Each row of a before or after table is a point. One or more steps were done to the points. Then noise was added and the rows were shuffled. The steps act on columns, c1 being the first. What was done? A step turns or swaps two columns, mirrors them in a line or flattens them onto one, adds a multiple of one to another, or multiplies or shifts one. Angles are multiples of 10 degrees, from the lower column toward the higher: turns from -170 to 170, lines from 10 to 170 but not 90. Use the fewest steps. Two steps may share a column if one is a turn and the other turns, adds or multiplies; they go together, in the order done. Otherwise the lowest column goes first.

Before, 13 rows:
[[ 21  19  -1]
 [-51  15 -18]
 [-17 -41  20]
 [  5 -19 -15]
 [  8  -2 -26]
 [-47  88  34]
 [  5 -16 -31]
 [ 58 -55 -19]
 [ -6   9   8]
 [-70  46  11]
 [-38   6  19]
 [ 20 -31  11]
 [ 32 -31 -15]]
After (13 x 3):
[[-37  13   7]
 [ 30 -39  -6]
 [  3 -20  -5]
 [-45  24  -6]
 [  4 -15 -13]
 [  8  -4 -10]
 [ 12 -36   4]
 [ -4  10   4]
 [-24 -40   7]
 [-60  55   2]
 [ 25  14   1]
 [ 50 -66  -5]
 [-29  97  11]]
Steps: turn c1 and c2 by -10 degrees; multiply c3 by 0.4

Before:
[[ 34 -29 -24 -48]
 [-25 -12 -21  -7]
 [ 19  -3  39 -11]
 [ 11  -7  22  -8]
 [-22   9 -18  -5]
 [  6 -11  -9   5]
 [  6  31  -8 -35]
 [-26 -14  -4 -15]
 [ 21  -6  -9 -41]]
After, 9 rows:
[[ -6  -7 -21 -17]
 [ -5 -13  32 -14]
 [ 10  31   2 -69]
 [ 23  -6  -6 -81]
 [-17 -14  21 -32]
 [ 42 -29  -4 -95]
 [-10  -1 -40 -23]
 [ 10 -11   3  11]
 [ -6   8  27 -10]]
Steps: mirror c1 and c3 in the line at 160 degrees; multiply c4 by 2

Before, 13 rows:
[[ 33  16  38 -75   5  28  -9 -58]
 [ 15 -17 -47 -46  18  14 -54 -46]
 [ 61  -1   7 -21  10   3 -70 -89]
 [ 37  36  24 -52  29  17 -49 -65]
 [ -4 -13  37 -44   6  13 -21 -28]
 [-30  34  90  -3  -9 -40  71 -44]
 [ 46  20  13  -2 -59  -9   4  39]
 [-16  71  23   1 -70  -5 -33  39]
 [  3  70 -36  33 -40   7  10  62]
 [ 11  34   1  37   3  25  25  20]
 [-10  41   7  16 -95  14  -5   2]
 [-14  50  23  -7 -11 -65  61  16]
 [ -5  75 -19   7 -77  -2  53  27]]
After (13 x 8):
[[-16  69  17   1 -50 -15 -31  40]
 [ 46  19  12  -5 -43 -12   3  37]
 [  6  66 -29  33 -23  20   7  63]
 [ 13 -19 -32 -46  10  30 -49 -43]
 [ 32  22  11 -76   4 -10 -10 -55]
 [-28  34  71  -4  -7 -64  72 -46]
 [ 60  -2   5 -15  10  -7 -68 -91]
 [ 15  33 -11  43   0   8  27  16]
 [ 33  37   5 -49  19  -5 -46 -67]
 [-12  50  45  -7  -6 -37  64  15]
 [ -5 -13  18 -43   2 -12 -24 -31]
 [-11  38  -2  19 -65   5  -4   2]
 [ -1  75 -14  10 -52   5  54  26]]
Steps: flatten c3 and c6 onto the line at 140 degrees; multiply c5 by 0.7

Before (11 x 9):
[[-29 -12 -18  14  -2 -11  12  -9 -12]
 [  6 -17  33  -7 -20  12  18   1  24]
 [ 26  -2  25  15 -10  12  -9  -1  25]
 [  6 -49  37  -2   2 -16 -23  -5  19]
 [ 21 -55  37  48  24  15  28  22  24]
 [ 23 -37 -12   6  31  -8  15  95  14]
 [-55   7  -6 -11  32 -22 -11 -11  24]
 [  3   2  29 -10 -19   0   4 -16  20]
 [-39   4   9 -13  32  10 -16  25  -1]
 [  8 -54 -20   9   2  14  11   6  19]
 [ 20 -15  24  -9  31  -1   6  -6   5]]
After (11 x 9):
[[ 21 -57  33  48  22   6  32  23  23]
 [-39   6 -14 -13  31   3  11  27  -2]
 [-56   5 -14 -10  33  -1  -5 -14  25]
 [  3   1   7 -11 -21  -3  28 -16  21]
 [  9 -55   9  12   3   2 -20   6  19]
 [-30 -11   7  15  -1   2 -19 -10 -11]
 [ 26  -3  -4  17  -9   0  25   1  24]
 [ 22 -38  13   6  32  16 -15  90  14]
 [  5 -49 -16  -3   3  -1  41  -8  19]
 [ 22 -14   9  -9  32   2  23  -5   5]
 [  5 -17  23  -7 -21   1  28   1  24]]
Steps: mirror c3 and c7 in the line at 40 degrees; flatten c6 and c8 onto the line at 80 degrees

Before:
[[  7   8  -3 -46   2  17  33   2 -95 -10  13  -9]
 [ 11  -8   6  -5  23  22  22  24   5 -12  31  49]
 [-11  -3  -9  16 -33  41  11   7  -5 -11   6 -20]
 [-16  25  -1  20  25 -16   1  10 -17 -20  34   6]
 [ 63   4 -14   7 -22 -14  31 -45 -14 -19 -18 -17]
 [ 33   6  -8   1 -60  19 -58  28  16 -36  19  -1]
 [-11   5 -24  10  30  -2   3  21   1 -22  47 -12]
 [ 22  -4  -4 -15  27 -10 -44 -21 -44 -22   9  -5]
 [-10  12 -22  -4   6 -20  27  23  -2 -11 -24   1]]
After:
[[ -4  -6 -13  -4  21  19  22  25   3   1  33  54]
 [ 34  27   6  18  24 -18   3   8 -17  -3  34   8]
 [ 17  -4   3  19 -32  43  10   4  -3  -3   6 -17]
 [-24  10  18  -4   6 -20  26  21  -1  -3 -24  -1]
 [-26   9 -56   5 -22 -14  32 -45 -15  -2 -20 -15]
 [ -4   9  15  13  32  -2   6  18   4   0  53 -12]
 [-18  12 -28   4 -63  22 -55  25  15  -8  18   3]
 [-68  14  19 -47   0  17  34   4 -93  -3  12  -8]
 [-32  -4 -12 -12  32 -12 -46 -21 -43  -3  11  -5]]
Steps: add 1.5 times c4 to c3; turn c1 and c3 by -110 degrees; flatten c2 and c10 onto the line at 170 degrees

Before (11 x 14):
[[ 21 -36  -3 -46 -29   8 -31  37 -54 -44  39 -38  30  41]
 [ 38  -5   4 -38 -45  31  -3 -28 -35  29  17 -79  54  67]
 [-16  31 -19  68 -23 -48 -18  40  45 -17  11 -91 -24  63]
 [-23  16 -30 -19  26 -41  27  14 -40  -7 -49  23 -26  21]
 [ 92  18 -56  -5  78   7 -25  37  -1 -74 -23  29  23   9]
 [ 22  41  58 -40  -9  39 -48  11  22 -46 -47  26  55 -24]
 [ 80  46 -22 -18 -26  -2 -45  70 -16 -14 -47 -90   8  19]
 [ 29 -16  52  20 -48  -8  63  55 -51 -28 -60  27  18  38]
 [ 77 -15  15 -16 -48 -40 -39  44 -56  39  49 -95  -4  40]
 [ 26  52  -9 -11 -39 -11   5   3 -56 -38  50 -30  -6  13]
 [-32  22  -2 -32   9  64  58 -47  61 -42  29 -31  18 -33]]
After, 11 rows:
[[ 79 -40  15  45 -50  11 -39  25 -69  17  52 -94  -7  45]
 [ 20  25 -11  15 -39  -2   4   1 -79 -57  49 -28  -9  16]
 [ 19  29  46   0 -48  21  64  46 -70   7 -63  30  32  38]
 [ 83   5 -18  11 -27 -12 -41  63 -13 -48 -44 -90  13  16]
 [ 37 -31   5  -1 -44 -51  -3 -56 -43  12  15 -74  80  64]
 [-21  10 -10  11 -26  83 -25  21  68 -36  16 -85 -37  63]
 [-20   4 -38  44  24   9  20  11 -49 -12 -38  20 -38  22]
 [-38  48  -5 -38  12 -53  65 -27  74 -29  33 -34  34 -31]
 [ 26  41  57 -22 -16 -59 -58  14  28 -49 -54  17  89 -22]
 [ 19  42  -2  14 -26 -46 -37  20 -74  24  42 -39  45  41]
 [ 89  68 -61  -5  73  -2 -26  26  -4 -35 -21  30  38   3]]
Steps: mirror c2 and c10 in the line at 130 degrees; turn c4 and c6 by 120 degrees; add -0.3 times c14 to c8; multiply c9 by 1.3; multiply c13 by 1.6

Before:
[[ -5  -5 -10 -33   0 -15  -8  12  30  -6 -47  22  37 -11  14   4  20 -11]
 [ 43   3 -13  21  19 -30   8  18 -44  -9  13  19   9 -22 -12  19  66 -21]
 [  2  11  -1  18  -7 -16  -3 -33   6  14 -18  11  -4 -25 -24  -3   7  28]
 [  8 -20   2   7 -18 -70   1 -11 -33  31   2 -15  10  16  16   2  -5  28]
 [ 17   8 -27  -1 -20  23  -9  22 -29  -4 -42  17  22  -3   1 -13  16  -1]
 [-12   6  29  14  39   7   9  13  49  21 -33 -39  39 -26 -15  18  -4   2]
 [-25 -12  55  16  -4  30   0 -42 -15  36  -2 -15 -46   8  22  20  -6 -19]
 [-27   7  -2  19 -10  32  14  21  13  34 -21  18 -21 -26   0   7 -13  -2]
 [ -3   7  -9   5 -11  -2  -3  13 -48 -15  18   1 -50  18   3   5 -13 -14]
 [-25  11 -27 -28 -10  33  30 -15 -42 -22  91   7  39 -27  -7 -10  -6 -17]
 [ -5 -33   6  17   6  -7  -8  13  12  27  -1   6  16  20 -20   4 -12   3]
 [-25 -30   6  25   9  35   1  -2  47 -13 -14  -5  11 -25  29  17  45  -7]]
After, 12 rows:
[[ 11  13  -1  17  -7 -16  -3  40   6  -9  16   3  -4 -36  23   9  -4  13]
 [-39   5  29  14  39   8  10  -8  49  -7  37 -12  40 -15  37  -5  54  29]
 [  6 -34   5  17   5  -7  -8  -5  13 -33   3  -5  16   7  47  -3  -3  -3]
 [  1   6  -9   5 -12  -2  -3 -13 -49   8 -16  -3 -49  22   3 -11 -29 -15]
 [ 17   7  -2  20  -9  32  14 -19  13 -18  22 -27 -21 -12  14   1 -28  36]
 [-15 -20   3   7 -18 -71   2   4 -33 -41  -2   9  10 -16 -38  -2 -32  -8]
 [ 17   8 -27  -2 -20  23  -9 -21 -28   5  36  17  22  -1  13  27 -14   0]
 [  7  11 -27 -28 -10  32  30  16 -42  36 -89 -25  40   2   3 -21 -20  16]
 [ 18   4 -13  21  19 -31   9 -13 -44  22  -5  43   9   8  36 -22  95  22]
 [-15 -13  55  16  -4  29   0  30 -15 -30   9 -25 -46  20 -70 -18 -13  20]
 [ -5 -29   6  25   9  35   1  -8  46  24  19 -25  11  -7 -57 -11  58  15]
 [ 21  -5 -10 -33   1 -15  -7 -15  30  13  45  -5  37   3 -18  12  20  11]]
Steps: swap c1 and c12; add 1.5 times c5 to c17; turn c8 and c15 by 160 degrees; multiply c15 by 2; turn c14 and c18 by 60 degrees; turn c10 and c18 by 150 degrees; turn c11 and c16 by -160 degrees

Before (14 x 24):
[[-19 -53  29 -26 -28 -22  30   4  -2  15  -4  -4 -24 -15  61   7  19  21
  -26  30  47 -23 -22 -17]
 [ 26  31 -36  34  -9   9 -48   7 -15  20  41 -21   2   3  23 -18  -9  21
   -9  32 -14  55   3 -60]
 [ 36  -5 -13  26 -29  28  -1  29  18  14  38 -18  20  13  35 -47  -3  14
   16 -17 -41   9   3 -40]
 [ 28  17  50 -40 -13 -53  -4  -5  31 -17   7 -41 -16 -15 -15  34  40 -61
    9   2  15 -36 -40  32]
 [  6 -24  15 -19 -32  18   1   6  25  35 -19 -50 -58 -28  26 -41  33  16
  -24  17  39  -2 -28  -9]
 [-18  18 -37  30 -20  50 -13  30  45  33  37 -13  21   2  22 -19   0 -27
  -11  13 -18  23 -36 -37]
 [ -7 -44  17 -78 -27   8  12   0 -12  22 -32 -39 -14 -65  68 -11  -1  16
   15  45  33 -13 -46   1]
 [-27   6  22 -46   5 -45   2 -10  24   0  38 -34  -8 -42 -20  -5  40 -16
  -15 -29 -24 -38 -18   9]
 [ -4  19 -25  32 -26  28  -8  45 -14  59  23 -21   9  31  -9 -54 -48   7
    2   3  -7  19 -30 -50]
 [  3 -16   1   1 -29   7  -7 -22 -17  22 -15  -5 -13 -34  47 -23  38  42
   11  33  39 -34 -67   2]
 [-12  59 -18  21 -46  32   0  32   2  31  -1  -9  20  -4  24 -21   1   8
    7 -18  -3  32  11 -35]
 [ 14  13   2  55 -27  44  -3 -13  -8  71  20 -25 -15 -14  22  -6 -21  -6
   -6   4 -30  16 -10 -43]
 [  4  25  50 -25  18 -47   7 -58  47  -4  28 -11  -7 -10  -8 -29  19 -55
    2 -11   9   6 -21  29]
 [ -6   6 -39  40  -9  30  -9  34  17  28  15  11 -33  -8   5 -22 -20   6
   42   4 -18  25   2 -45]]
After (14 x 24):
[[ 12 -27   6  55 -27  44 -19 -11  -8 -38  20 -26 -14 -11  21  -7 -44  -9
    9  59   9 -16  -9 -43]
 [ 27  -4 -32  36  -6   9 -60  -6 -16 -32  41 -21   2 -56  25 -19 -17  20
   -8   0 -14 -11   8 -60]
 [  4  -9  47 -21  21 -45   3 -25  47  10  29 -11  -7  -3  -8 -29  37 -55
   52   4 -23 -10 -23  28]
 [  2  39  -9   0 -28   9  16  -2 -16 -39 -15  -7 -13  37  48 -21  75  44
   28   0 -12 -27 -68   0]
 [ 27   5  45 -42 -11 -55  -4   6  29   7   6 -45 -14  36 -15  33  79 -62
   11 -14 -25  -8 -38  34]
 [-20  45  47 -25 -27 -18  61 -20  -5 -32  -3  -5 -21  24  62   8  38  24
  -14  -5  11  -9 -23 -18]
 [-29 -20  35 -48   4 -44  -7 -18  23  25  38 -34  -8  46 -19  -7  78 -15
    4  11  12 -34 -18   6]
 [  6  39  35 -20 -33  17  27 -16  28 -32 -16 -53 -58   7  27 -42  65  16
  -17  22  -5 -29 -28  -6]
 [-10 -37 -21  21 -45  33 -22  21   4  -2   0  -9  19 -31  24 -21   2   6
  -29  37 -42  -8  12 -36]
 [ -7 -14 -68  42  -9  30 -12  54  15 -18  16  13 -34 -26   9 -23 -39   7
   -9  20   7 -11   1 -46]
 [ -5 -11 -26  33 -29  30 -16  29 -11 -31  22 -18   4 -23  -8 -59 -93   4
  -39  50 -12  23 -31 -49]
 [ 33 -22 -21  26 -30  27 -20  27  20   5  36 -18  21 -13  36 -49  -8  16
  -18  22  26  13   4 -38]
 [ -9  42   7 -81 -26  11  38  14 -10 -50 -31 -36 -13  23  67 -12  -1  16
    9  -5  14 -60 -44   1]
 [-13 -15 -29  29 -21  52 -23   7  46 -31  38 -14  19 -22  24 -21   1 -27
  -34  20  -3  -4 -33 -40]]
Steps: turn c2 and c21 by -130 degrees; turn c2 and c7 by 30 degrees; add -0.7 times c19 to c3; turn c8 and c19 by -60 degrees; turn c10 and c20 by 120 degrees; turn c14 and c22 by 100 degrees; multiply c17 by 2

Before:
[[-48  29   2  32 -30  -3 -30   7   5  -4 -61 -23  -5  37  24 -10 -14 -34
    6  11 -13  -9  20 -41  27  52   9 -24  13  40   5  26]
 [-47  -9 -23  -7   8 -16 -13  44   2 -12 -44   1  23  20  30 -13 -12 -27
   11 -20  20 -29   4   2 -28  49 -41  -9  39 -11  23  12]
 [-21   5  27  25  -5 -36 -45  43  13   4 -67 -13   3  26   2   2 -24   6
   20  -1  34  10 -15  11 -34  78 -25  17  18  24   6 -38]
 [-37 -28  -4  44 -10  11 -17  14   9  17 -29 -38 -38   3  20 -18  -6 -13
   12 -26  38 -13 -18  13  14  61 -15  -5  48  31   5  -5]
 [ 27  25  25  -4  56  14   9  10  23  12  -9  31  27   0 -75  39  26 -48
   18   8  -9  -4  37  72  31 -51 -18 -55  10   5   7  37]
 [  4   6  45  12  35  18 -18  19  31 -38  10  32   7  42 -74  23  -3 -69
  -15   2  41   8  23  42  38 -34  -8 -22  31 -62  -8  56]
 [ 16  29  31   2  63  30 -10  -4 -36  14 -45  16  10  14 -95  15  26   6
   -7 -25  -6 -18  46  60  24 -39   4 -24   6 -34 -14  55]
 [  9  29 -15   7  54   8 -30  -4  19 -25 -13  35  32 -16 -76  19  11  -4
  -10   3  23   8  24  91  61  11   9   9 -12 -22   4  64]
 [-67  13  29 -41 -20 -33 -46  23  20  81  54 -70  15  67  -1 -16   7  14
   65 -69 -18 -53 -11  -5  77 -24 -35 -54  19 -22  23  57]
 [-67 -27  13   1 -25  -7 -12  33  18 -10 -64 -48 -13  -3  41 -16   2  -4
    4  19  25   1 -15  20  -4  26 -19  53  14   7  -2 -42]
 [-56  -8  -8  28 -24 -12 -22   0  15  28 -39 -18  -1  23  22   8  -6  -8
    1 -11  30  20 -11   0 -38  38 -48  12  -8  22 -11  33]]
After (11 x 32):
[[-56  -8 -16 -45  -6 -12 -23   8  15  27  -6 -20  -2  22  22  -1  -4  -7
    3  -9  30  19  52   0 -37  38  13 -32  -8  22 -11  11]
 [-69  14  13  72  -3 -33 -44 -17  20  81  -2 -70  16  66  -2  22 -29  13
   36 -70 -18 -54  40  -6  77 -24   8 -59  19 -24  24 -52]
 [-18   5 -38 -48   6 -37 -46   2  12   5 -46 -15   3  27   4  43 -17   7
   24  -1  34  11  27   9 -33  78  13  38  20  24   7  16]
 [  3   5 -38  26 -17  18 -19  23  33 -39 -13  31   8  42 -75  21   6 -70
   -8   1  41   8 -25  42  40 -35  34 -56  32 -62  -8 -22]
 [ 27  25 -13   7 -26  13  10  38  24  12 -22  31  28   1 -75  10   2 -48
   -1   8  -8  -3 -33  73  32 -51  55 -36   8   5   4 -56]
 [-47  -8  21 -41 -14 -16 -12 -11   3 -13 -18   1  23  20  29  43 -10 -29
   13 -18  21 -29  25   3 -28  49  32 -13  41 -11  23  -8]
 [-68 -26 -11 -44   5  -7 -13 -14  18 -11 -47 -48 -13  -3  42  32  -1  -5
    0  20  26   3  35  20  -4  25  -7  43  14   6   0  55]
 [-37 -28 -32 -42  11  11 -16 -20  10  16   5 -38 -39   3  21  15  -8 -14
    9 -26  38 -13  23  14  16  62   2   3  47  31   5  -4]
 [ 10  27   4 -21  -9   7 -30  19  18 -26   3  34  32 -14 -73  -4  10  -4
  -11   2  23   8 -47  92  61  11  35 -63 -13 -20   4   9]
 [-49  30 -25 -60 -22  -2 -30 -10   4  -4 -24 -22  -6  37  24   6 -10 -35
   10   9 -13 -10   4 -41  28  54 -29 -25  13  40   5 -23]
 [ 17  28 -21 -22 -29  29 -11  17 -35  14 -46  17  11  14 -94  -5  14   5
  -16 -26  -5 -18 -54  61  25 -40  46 -54   6 -34 -15 -24]]
Steps: turn c3 and c4 by 130 degrees; turn c4 and c11 by -50 degrees; turn c5 and c27 by 130 degrees; turn c5 and c23 by 110 degrees; swap c8 and c16; flatten c17 and c19 onto the line at 130 degrees; turn c28 and c32 by 90 degrees
